Rows are points. Each copy is the shape, with its points in the same order, stretched, turned, moved and blurred by noise. Is it also mirrored, or only turned?
In the rows, 128 means zero.

Shape, 6 rows:
[[144 126 147]
 [151 188 143]
 [182 110 140]
 [107 126 104]
 [139 101 131]
 [ 84 132 123]]
Copy 1:
[[129 109 110]
 [108 155  79]
 [168  97 104]
 [124 144 166]
 [141 103 141]
 [ 96 134 165]]
Copy 1 is: mirrored
Copy 2 (6 x 3):
[[141 108 116]
 [169 159  90]
 [172  95 143]
 [106 146 138]
 [126 102 145]
 [ 84 136 118]]
Copy 2 is: mirrored

Shape (12 x 6):
[[109  97 136 161 185 155]
 [122 125 117 114 126 153]
 [106 115 138 135 108 118]
 [120 109 129 119  89 117]
 [124 159 138 108 115 101]
 [156 148 149 113  87 132]
 [130 107 125 115 174 143]
 [ 97 140 118 170 192 177]
 [129 150 136 143 126 125]
 [129 171 170 118  93 117]
 [135  99  73 163 164 135]
 [103 114 121 103 125 136]]
Copy 1 (12 x 6):
[[102 117 108 119 177 154]
 [122 106 128 143 101 129]
 [135 134 112 100  90 140]
 [145 113 106 104  69 132]
 [170 142 141 116  94 125]
 [175 112 148 132  84 151]
 [123 108 125 134 156 113]
 [ 81 138 140 164 174 157]
 [149 144 136 135 118 148]
 [170 139 160 109  83 158]
 [122 119  69 169 143 127]
 [121 113 128 123  95 110]]
Copy 1 is: mirrored
Copy 2, 12 rows:
[[ 87 147 128 141 198 151]
 [115 134 115 118 128 153]
 [ 99 144 129 151 118 128]
 [105 125 125 150  99 128]
 [141 171 134 117 100 117]
 [147 140 153 136  85 139]
 [114 127 128 104 168 134]
 [102 168 100 129 198 186]
 [132 163 129 148 129 137]
 [143 175 162 138  89 142]
 [118 117  73 151 183 125]
 [ 89 137 113 112 123 134]]
Copy 2 is: only turned
Copy 3, 12 rows:
[[ 86  81 165 115 167 165]
 [121 121 126 108 106 171]
 [129 138 138 148 130 145]
 [145 137 125 148 117 148]
 [124 159 122 114 114 110]
 [131 131 126 133  70 113]
 [121  96 148  83 146 152]
 [ 43  89 150  94 149 170]
 [ 97 126 126 127 116 120]
 [112 162 140 132  75  97]
 [104  72  91 111 180 169]
 [130 140 134 112 130 170]]
Copy 3 is: mirrored
Copy 4:
[[133  85 145 191  86 127]
 [113 124 121 126 131 145]
 [ 89 132 130 134 138 100]
 [ 94 123 116 105 149 103]
 [121 175 138 115 143 101]
 [126 147 138 100 184 123]
 [154 102 130 140 102 121]
 [126 117 137 209  74 166]
 [122 148 141 150 144 116]
 [107 173 164 114 181 114]
 [145  94  77 186  95 120]
 [106 124 123 110 120 125]]
Copy 4 is: mirrored

Shape:
[[127  99 155 112 176 152 127 109]
 [153 151 108 141 159 159 140 156]
 [127 134 110 171 141 161 119 156]
 [ 96 119 134 103 110  88 129 135]
 [146 134 114 127  94 106 117 116]
 [ 92 142 123 106 209 147 107 119]
 [132  95 109  87  83  90 119 125]
 [154 120 133 145 128  99 138 118]
 [116 120  67 129 110  89 139 121]
 [127 147 101 107 102  83 141 137]
 [132 132 123  86 187 166 151 121]
 [132 169 101 160 117 167 150 114]
 [103 113 142 112 186 160 161 118]]
Copy 1 (13 x 8):
[[110  96 164 108 145 169 136 117]
 [106 164 111 124 170 140 175 126]
 [ 91 170 101 149 146 134 156 109]
 [128 116 167 124 116  85 118 143]
 [161 136 122 141 117 126 140 136]
 [104 126 161  89 160 137 129  76]
 [157  82 132 125 101  95 132 161]
 [154 128 145 163 146 127 162 130]
 [158 119 117 138 119  61 173 117]
 [164 141 139 127 122  68 148 148]
 [128 125 154  70 149 158 174 114]
 [131 188 109 133 119 144 189 104]
 [ 94 119 186 101 152 149 169 107]]
Copy 1 is: only turned
Copy 2 (13 x 8):
[[140 149 154 100 155 149 114  91]
 [151 158 141 142 164 160 131 164]
 [130 139 134 168 164 148 134 147]
 [104 112 126  99  82 116 116 119]
 [149 115 102 136 109 118 108 135]
 [ 96 197 129  97 164 145  96 120]
 [131  81  92  94  84 131 114 120]
 [157 122 149 137 105 137 102 128]
 [112 127  86 133  73 159 106 144]
 [125 125 108 112  75 127 114 158]
 [146 179 136  86 159 170 131 124]
 [156 172 104 175 141 136 149 150]
 [125 173 157 102 143 169 138 103]]
Copy 2 is: mirrored
Copy 3 (13 x 8):
[[121  89 120 147 152 153 119 121]
 [150 150 103 156 137 122 147 165]
 [133 140  98 157 105 137 131 173]
 [ 92 121 141  99 119  94 107 106]
 [151 130 111 113 105  96 100 104]
 [104 135 148 174 163 143 102 141]
 [115 121 107  74 131  79  86  99]
 [140 102 108 136 112  91 126 114]
 [ 98 158  95 123 110  70  97 100]
 [117 152 126 104 116  63 116 107]
 [128 140 122 147 182 144 137 130]
 [154 170 101 151 101 142 143 125]
 [ 98 119 123 153 158 159 150 128]]
Copy 3 is: only turned
Copy 4, 13 rows:
[[ 98  96 133 128 181 149 106 136]
 [155 137  80 144 168 128 121 144]
 [126 143  79 162 138 113 110 171]
 [103 122 142  94 104 128 141 137]
 [144 129 139 142  96 135 126 119]
 [ 90 145 107  99 203 116  96 122]
 [135  92 153 104  80 122 125 118]
 [132 120 147 161 123 133 146 134]
 [126 125 110 129 100  85 145 106]
 [146 134 127 105 101 120 155 115]
 [126  99  95 101 203 145 119 111]
 [135 146  64 163 124 150 128 121]
 [ 90  97  95 115 191 143 127 135]]
Copy 4 is: only turned
